Each row of a before or after table is a point. One or more steps were done to the points. Then noise was added and the rows were shuffled. The steps act on how far a point lies along the listed directions, d1 being the first. Name the steps. A step turns or swaps two directions, mirrors them in a line or flattens them onto one, adds a multiple of one to another, or multiplies one. Angles are multiples of 10 degrees, from the lower direction toward the higher: turns from -170 to 170, lines from 10 to 170 but not 90. Use the fewest steps. Two steps may share a direction if one is a turn and the other turns, adds or multiplies; they go together, in the order done. Otherwise the lowest direction goes first.
(in the rows, 128 means zero)

Directions:
(1): [ 89 118]
(2): [118 167]
Before (14 x 2):
[[102 182]
 [121 144]
 [ 92 141]
 [121 188]
 [ 99 127]
 [ 99 113]
 [123 188]
 [ 79 144]
 [113 130]
 [120 101]
 [106 175]
 [153 118]
 [135 161]
 [127 125]]
After (14 x 2):
[[145 152]
 [140 123]
 [170  97]
 [108 145]
 [109  69]
 [115  70]
 [155 104]
 [129 129]
 [154 117]
 [163 133]
 [129 110]
 [110  99]
 [133  77]
 [134  70]]
Steps: turn d1 and d2 by -160 degrees

Directions:
(1): [174 167 110 125 155 142]
(2): [127 139 137  62 123 109]
(3): [147 145 111 142  78  92]
(4): [173 102 173 128 116 135]
Before:
[[150 164  93 115 168 141]
 [ 96 118 137 140 120 140]
 [117 137 119  97 156 143]
 [136 183  92  97 198 150]
 [ 86  75 147 169 165 190]
 [130 145 122 112  84  95]
 [130 101 157 138 189 179]
 [105  99 143 124 106 135]
 [116 133 120 134 145 120]
 [103 112 138 126  95 107]
 [150 149 114 184 154 172]
 [ 86  81 162 121 150 143]
 [ 86 127 133  98 120 119]]
After, 13 rows:
[[ 87 109 127 108 173 150]
 [101 107 137 180 152 177]
 [111 128 122 135 139 115]
 [ 92 115 127 102 126 125]
 [111 104 137 142  72  87]
 [113 150 117 106  99 102]
 [ 88  66 165 157 105 127]
 [ 47 107 133  94 177 144]
 [153 155 116 129 103 107]
 [142 131 122 132  87 116]
 [ 92  80 128 195  67 123]
 [158 170 116 101 136 127]
 [120 139 122 146  97 122]]
Steps: turn d1 and d3 by -90 degrees

Directions:
(1): [166 133 107  97 113 156 129 107 113 106  94 189]
(2): [171 106 165 134 137  99 110 156  67 123 116 120]
Before (8 x 12):
[[217 110 146 105 111 115 114 150  69 109  80 167]
 [187 113 137  90 124 129 120 142  75 112  82 165]
 [178  94 179 152 142  82  98 180  30 138 116  91]
 [ 98 137 124 139 125 115 152 138 147 128 135  94]
 [110 133 155 167 132 114 148 140 147 155 160  81]
 [164 147 124 111 120 151 131 134 109 108 134 161]
 [145 119 164 134 150 114 118 141  81 122 126 101]
 [121 118 114 117 121 159 120 113 155 114 124 154]]
After, 8 rows:
[[189  96 174 145 138  88  99 177  25 132 104 109]
 [184 117 129  85 120 138 124 134  82 113  81 173]
 [148 118 162 131 150 116 119 139  79 120 122 109]
 [100 136 128 142 125 111 149 141 144 127 135  92]
 [117 128 160 169 134 109 145 142 139 154 160  82]
 [114 118 113 119 121 160 119 112 157 114 125 150]
 [216 112 137  99 105 125 117 141  76 108  77 178]
 [161 150 121 111 119 152 133 132 115 106 135 162]]
Steps: turn d1 and d2 by -10 degrees

Directions:
(1): [136 117 156 128 146 122 153 151 194 123 118 122 191 122 164 154 129 122
 147 181]
(2): [ 85 117 134  93 119  97 159 166 134 162 137 163 135 150 172 101  91 140
 100  87]
(3): [156 138 103 160 188 137 130 169 161 102 133 122  92 139 146 138 115  79
 106  88]
(4): [170  88 125 128 105 115 135  97 145 102 120 203 128 166  96 153  92 118
 131 126]
(5): [100 121 154  67 178 110  97 103 103 101 110 146 101 119 153 165 136 110
 102 155]
(6): [121 115  89 131  96 139 139 121 116 163  96 139 154  94 129 128 141  47
  84 143]
Before, 9 rows:
[[112 153 127 153 117 140 117 170 114 138 148  82 128  97 122 103 142 143
  120 122]
 [128 126 121 134  83 112 132  80  94 124 125 170 125 135  97 114 117 145
  139 105]
 [141 151 106 151 111 138 166 174 138 168 127 129 117 147 137  89 116 125
  110  81]
 [112 160 144 163 137 145 115 125 113 144 165  77 106 141  95  68 114 194
  178  68]
 [ 86 132 168 126 105 115 133 131 108 158 158 115 177 122 152  96 148 179
  144 150]
 [109 119 129  78 153 101 153 168 181 124 136 180 147 169 198 137  72 101
   89 113]
 [153 110 165 106 186  87 157 169 165  88 152 195  99 202 174 143  82 163
  136  69]
 [118 162 134 144 176 141 103 164 118 137 128  76  90 121 146 125 159 147
  142 131]
 [132 112 147 131 101 134 149  91 150 140 119 126 200 121 139 124 135 137
  158 191]]
After (9 x 20):
[[108 153 125 155 113 138 115 172 114 135 147  82 129  98 119 103 140 142
  119 122]
 [134 125 120 138  93 117 130  86 100 122 125 170 120 137  97 116 118 139
  135  99]
 [115 162 142 167 135 147 115 126 110 142 164  80 108 140  97  71 114 192
  176  64]
 [117 161 134 142 172 138  99 163 118 138 130  74  96 120 148 126 156 148
  144 132]
 [ 94 133 164 133 118 117 133 145 115 155 153 117 170 128 157 102 147 172
  139 144]
 [105 116 132  74 143 102 154 163 176 128 138 184 149 173 194 138  76 104
   89 119]
 [138 110 144 136 117 135 150  98 153 132 122 124 194 122 140 125 131 127
  155 183]
 [140 153 109 145 106 137 164 170 133 169 128 127 119 145 134  85 118 130
  114  87]
 [148 111 170  99 174  84 160 162 160  86 145 196 104 202 172 140  82 169
  139  79]]
Steps: multiply d3 by 0.7

Directions:
(1): [151 122 113  73 135 120 112 135 126 132 122  79 191 129 137 122 139 133
 138 155 109 158 144 110 117 133 134 167 129 150 110 183 129 144 185 130
 168 103 100 110 114 171  55  98  95  64 104 131 164 143  90 145 148 144
  82  99 117 143 147  75 151 147 161 129]
(2): [181 183  85  87 127 105 192  79 124 119 100 139 122 122 107 178  91 168
 144  60  85 114 123 113 154 162 157 106 136 138 123 111 116 158 142 134
 142 131  60 133 168 138 116 167 140 146 134 134 149 122 114 137 129  91
 119 145 122 154 143 148 114 185  99 128]
Before, 11 rows:
[[139 142 117 128 136 132 144 117 135 143 127 120 109 124 131 141  93 135
  115  98 110 111 131 135 131 128 145 106 129 143 127 121 135 131 110 130
  130 118 112 134 127 119 127 137 139 149 130 130 118 125 127 128 135 127
  124 133 131 153 139 135 117 137 111 127]
 [112 131 137 139 134 132 132 130 123 111 112 146 103 125 137 123 120 113
  130 118 138 118 132 114 124 123 118 118 128 112 134 100 127 117 117 128
  119 146 134 138 128 106 153 123 153 146 141 124 120 124 130 136 115 118
  145 130 130 120 135 150 124 118 102 128]
 [147 120 132  99 127 134 117 130 126 126 134 109 149 127 141 137 123 134
  132 144 121 146 131 110 134 122 120 138 125 121 115 154 124 145 160 124
  131 109 108 129 115 140 108 112 113 109 120 132 153 140 114 145 140 142
  108 127 128 138 144 109 145 128 134 125]
 [159 151 121  82 124 113 147 111 119 119 114 100 165 125 112 156 124 142
  132 120 102 147 130 120 124 150 141 134 125 153 111 147 134 145 161 128
  157 104  84 106 137 157  78 138 124  87 126 120 157 144  95 140 137 128
  107 124 125 156 137 110 128 153 139 144]
 [176 140  87  69 128 104 155 107 127 120 105 107 168 119 122 156 107 159
  134 123  92 126 123 104 135 143 148 139 117 146 113 149 132 152 172 133
  149 114  64 118 141 156  95 138  90 108 134 142 154 130  99 137 147 110
   92 124 115 145 145 106 125 168 130 133]
 [136 127 107 121 130 128 137 113 129 120 122 135 132 138 127 126 125 136
  130 119 126 118 143 129 134 132 133 127 130 136 123 126 130 140 141 124
  122 129 121 143 144 123 126 121 121 122 121 121 134 122 125 132 137 122
  114 133 113 127 127 140 122 133 133 134]
 [162 144 103  87 157 116 149 106 134 138 105 118 174 122 123 145 134 138
  142 109  97 142 144 115 133 149 141 142 123 154 121 151 127 152 167 124
  153 108  80 107 146 161  85 136 111 115 122 135 147 131 111 142 136 132
   97 116 126 146 147 104 132 151 141 132]
 [107 146 131 202 113 127 163 111 134 126 134 194  34 132  99 152  98 135
  108  70 152  84 101 157 136 134 121  72 129  97 153  43 123 109  57 134
   63 179 167 162 161  75 249 176 170 223 161 128  82 106 183  95  99  94
  202 175 148 121  98 220  90 109  76 117]
 [ 81  89 174 159 140 147  67 166 122 144 142  96 158 132 161  87 160  95
  127 199 178 142 131 136 105 103 110 145 129 121 130 153 132  98 125 118
  119 126 191 116  83 127 131  91 111 107 107 135 115 136 138 120 132 153
  120 110 133 108 113  92 158  77 174 125]
 [171 149 109  71 132 124 129 115 115 118 113 115 152 132 128 147 123 150
  136 112 109 137 139 104 135 132 150 143 132 138 113 136 125 159 158 141
  150 127  93 134 146 138  92 145 119 105 124 130 159 129  90 132 137 120
   97 120 129 160 136 101 121 159 130 130]
 [142 150 103 112 131 117 163  99 128 120 100 127 135 138 116 153 102 151
  138  97 100 121 120 114 134 155 133 118 134 127 123 124 116 135 134 133
  121 118  82 122 152 145 118 162 137 137 140 135 141 123 128 141 132 110
  116 145 117 149 156 126 115 172 113 118]]
After (11 x 64):
[[165 162 116  84 123 108 161 103 118 117 110 111 156 126 109 166 115 148
  134 102  98 139 126 123 128 154 142 121 127 150 113 135 131 148 154 127
  153 107  78 113 147 150  90 150 132 102 131 119 155 140  99 140 133 119
  112 133 126 158 135 124 121 158 129 144]
 [127 118 117 105 137 125 123 126 129 127 112  94 171 140 131 124 127 133
  135 146 112 142 130 112 116 141 122 150 131 133 117 158 123 128 158 132
  136 104 102 111 125 162  88 127 113  95 125 135 149 134 116 147 141 138
   97 121 114 144 157  89 135 153 144 119]
 [175 142  87  72 127 102 155 107 128 119 104 106 166 118 121 154 109 159
  134 122  92 125 123 102 134 146 149 137 118 144 112 148 130 153 171 133
  149 114  64 117 142 157  93 140  92 108 133 142 154 131  99 138 146 108
   93 125 117 146 145 108 123 170 130 135]
 [134 122 112 120 131 128 132 119 129 121 123 129 140 138 130 120 130 134
  130 127 128 122 147 129 132 128 132 133 129 135 120 132 131 136 146 125
  124 126 124 140 139 125 118 115 117 116 119 121 134 122 121 131 139 128
  112 129 114 129 128 133 127 128 137 131]
 [164 150 100  87 157 113 160  98 135 137 102 128 164 119 117 150 126 144
  144  93  94 138 141 115 139 153 143 132 122 153 123 141 125 155 163 125
  149 113  74 109 155 157  93 147 116 128 127 134 144 128 113 141 133 124
  101 124 129 148 148 113 127 157 132 134]
 [102 111 148 137 136 137 108 147 123 114 118 127 125 126 147 107 137 100
  129 149 145 134 139 116 115 112 112 136 128 117 132 123 131 114 130 129
  127 137 147 128 110 116 134 100 141 120 131 121 123 130 123 139 122 135
  135 117 127 119 137 126 135 106 120 128]
 [129 118 125 125 139 136 112 137 137 146 135  97 133 128 143 120 110 124
  112 134 116 127 138 135 120 119 136 130 125 149 123 147 140 124 124 129
  141 106 126 125 107 130 105 110 121 117 119 128 124 134 118 132 143 146
  112 117 129 148 141 107 130 122 135 128]
 [174 150 108  71 131 124 130 110 117 118 110 119 149 133 127 148 119 150
  138 107 108 135 138 106 137 131 153 139 131 136 112 132 127 160 157 141
  151 128  92 133 149 138  94 146 122 109 127 130 160 127  89 131 137 119
  100 123 130 161 136 105 120 162 126 130]
 [117 155 144 174 132 130 155 105 120 132 119 161  82 123 128 149 105 131
  133  93 151  95 106 139 147 135 136  77 136 111 145  77 119 113  78 120
   90 155 145 140 142  88 197 167 161 197 140 137  96 112 164 109 111  92
  162 162 137 120 109 174 118 120 104 124]
 [ 55  44 181 179 128 151  26 204 135 147 172  93 152 146 148  57 183  73
   99 229 193 158 137 152  71  88  83 176 116 115 131 166 146  86 129 128
  109 128 234 123  66 132 143  58  93  83 111 122 108 142 142 109 130 184
  140  96 139 102 105  97 151  44 181 118]
 [157 145 121 104 122 130 150 107 127 123 126 135 120 125 131 158 104 146
  132 105 110 128 121 108 148 133 129 116 128 118 122 125 119 150 141 125
  119 118  92 136 135 128 132 141 131 141 133 131 147 131 124 140 129 119
  122 146 131 141 140 137 131 144 112 124]]
Steps: swap d1 and d2

Directions:
(1): [144 116 150 161 140 115 121 140 131  91 105 146 150 150 131 124 203 153
 103 168 125 110  90 131 158 125 168 142 129  97 128 146 138 131 127  83
 124 117 112 148 182 146  74 176 132  65  93 117 108 129 186 164 126 141
  74 146 135 110 127 156 165 193 135 109]
(2): [149 173  88 119 129 148 154 179 178  88 188 149  89 114 161 194  68 115
 132 137 143 100 129 176 162  78  93 132 133 126 105 113 173 146 152  91
 149 164 106 143 131 163  99 151  91 102 105 145 162 120 127 127 114 109
 128  96 124 133 129 116 130 139 105 148]
(3): [153 170  66 115 116  91 113 118 120 101 147 152  67 163 121 106 155 130
 164 153 119 170 141 173 130 179 117 134  72 110 138  90  54 172 146 129
 127 134 117 118 113 139 131 127 137  75 118 146  88 116 127 141 193 135
 156 159 134 119 167 129 131 103 139 150]
(4): [155 104 117 186 155 123 145  87 141 129 150 154 131 131 104 109 142 116
 118  59 141 162 130 126 132 126 133 158 135  86 142 130 159 111 160 155
 192 178 138 129  89 152 112  82 122 102 113 131 155 181  98  92 132  88
 144 151 163  80 130 184 120 173 162 127]
Before, 9 rows:
[[112 154 108  99 106 126 135 113 117 179 114  87 109  93 114 131  64 108
  165 136 133 139 167 138 104 145  80 111 126 167 124 111 100 131 128 167
  113 118 148 118  85  95 196 101 120 171 174 135 105 110  92 102 116 141
  171 107 107 151 147  84 103  46 108 150]
 [155 129 116 152 141 148 162 160 174  91 171 150 135 113 144 178  90 116
  101 121 143  87 106 158 161  80 114 136 170 105 105 125 193 130 146 107
  177 181 107 157 136 159  65 142  83 114 114 115 182 142 128 116  95  92
  114 111 128 123 113 153 131 167 129 149]
 [ 98 126 158 120 132 142 135 117 129 154 120 115 127 121 128 127 128 118
  134 109 104 127 139  85 120 136 134 111 149 160 134 124 124 128 142 153
  105 114 134 118 121 111 144  97 124 174 155 122 109 136 111 133 113 118
  130 132 121 135 116 129 117 108 131 149]
 [152 159 126 124 140 149 155 204 174  52 140 146 125 125 178 205 121 144
  115 206 130  46  85 150 163  67 111 120 145 122  93 153 191 140 134  44
  122 142 104 173 198 155  82 194  88 103  81 116 161 128 183 169  71 126
   63  94 111 144 110 112 166 182 101 115]
 [121 130 155 111 124 152 141 188 168 106 143 116 151 112 170 183  98 134
  102 154 124  65 106 155 158  76 140 132 153 138  91 143 176 131 124  66
  107 133 117 153 170 140  78 176 107 121 123 121 163 108 141 153  93 132
   68  88 112 150 111 118 133 158  89 106]
 [115 135  99 114 113 151 124 156 137 128 142 143 112  88 134 159  83 117
  132 122 131 129 137 131 140 121 110 125 100 136 123 115 129 134 148 133
  137 140 137 125 109 136 152 122 110 146 125 130 122 126 112 115 142 105
  165 106 121 116 137 115 116 112 132 140]
 [152 153  77 183 151  93 143  87 130 110 165 173  80 144  99 104 152 124
  138  94 132 174 144 157 138 148 123 154  89  63 129 103 110 160 191 143
  185 186 113 110 113 165  83 107 134  84  85 150 135 149 122 118 175 104
  150 168 142  98 158 165 149 165 168 141]
 [160 146  99 183 168 102 148 141 160  80 164 166  86 151 121 122 169 128
  131 107 160 152 123 155 172 123 118 151 124  60 136 108 163 136 171 111
  185 184 104 144 113 178  89 139 132  61 112 135 136 147 140 138 150 111
  138 163 156  95 148 191 157 189 164 133]
 [174 168  70 143 129  91 141 110 161  75 153 176  58 154 124 109 158 112
  150  87 144 165 127 172 145 141 132 163 113  80 120 108 112 137 168 137
  161 183 127 144 109 158  99 104 120  46  90 164 124 154 132 124 178  99
  158 167 143  78 160 177 143 165 166 142]]
After:
[[142 115 132 153 142 164 170 160 175 106 167 142 152  92 147 187  66 110
   93 103 146  80 105 142 152  63 111 133 193 116 102 131 219 113 144 120
  182 185 115 155 127 151  76 128  77 142 125 112 203 144 111 104  73  85
  115  94 128 126  98 155 119 162 125 149]
 [138 138 130 125 126 133 137 175 173  93 153 127 132 127 161 170 120 137
  108 153 124  92 106 172 165  97 139 146 131 119  99 136 156 146 139  67
  125 151 111 152 161 151  70 168 113  86 112 124 153 114 145 151 118 126
   75 111 125 133 131 135 137 168 101 115]
 [139 120 133 190 172 135 165 140 165 117 163 145 120 117 123 138 115 112
  114  57 171 136 128 120 157  89 114 147 164  79 129 125 215 102 162 132
  195 194 121 141  97 170 110 111 122 126 133 126 176 163 110 109 102  92
  143 136 152 100 122 185 137 186 154 124]
 [127 124 115 178 156 124 160  91 134 146 160 146 117 111 102 121 107 114
  116  64 141 147 152 123 125 111 115 139 131  92 123 126 158 126 179 164
  184 184 128 113 106 148 104  88 122 152 109 140 173 154  98  94 128  93
  152 136 135 113 127 151 129 157 155 133]
 [178 166  97 144 146 134 159 185 179  34 150 167 103 147 163 187 149 147
  124 189 130  78  86 172 168  84 113 135 126  93 100 141 176 151 155  53
  146 164  99 173 181 167  70 180  90  60  67 121 153 142 175 162 100 108
   77 119 129 116 124 137 169 201 121 120]
 [113 135 100 107 111 152 124 167 131 126 140 139 114  87 137 162  84 120
  130 135 126 125 129 131 138 120 113 116  98 141 121 113 127 143 144 127
  131 130 135 125 120 133 151 132 111 149 126 131 119 122 120 126 143 115
  160 105 112 120 137 108 118 106 129 144]
 [152 142 102 139 135 123 156 109 168 107 148 151  94 116 127 128 112 102
  134  53 152 138 131 138 132 104 126 155 151 104 111 129 167 104 156 153
  163 183 138 141  99 142 119  83 114 109 111 155 155 160 109 101 131  86
  162 141 136  90 134 167 126 158 155 132]
 [116 170 100  77  96 111 123 131 114 159 106  92  93 112 125 128  89 116
  180 188 127 136 163 154 113 162  87 106 103 171 124 104  67 152 123 143
   84  96 135 119 111  99 184 132 126 141 169 137  74  86 118 129 140 165
  161 114  95 164 161  70 118  42 101 149]
 [ 98 130 156 114 131 143 132 122 126 152 112 110 124 123 128 125 132 123
  137 121 106 124 136  89 120 144 133 109 143 161 137 126 116 134 138 143
   98 109 134 117 128 109 144 106 131 166 152 121 103 129 121 145 116 124
  127 134 116 142 119 120 124 103 129 152]]
Steps: add -1 times d4 to d3; turn d1 and d4 by 30 degrees
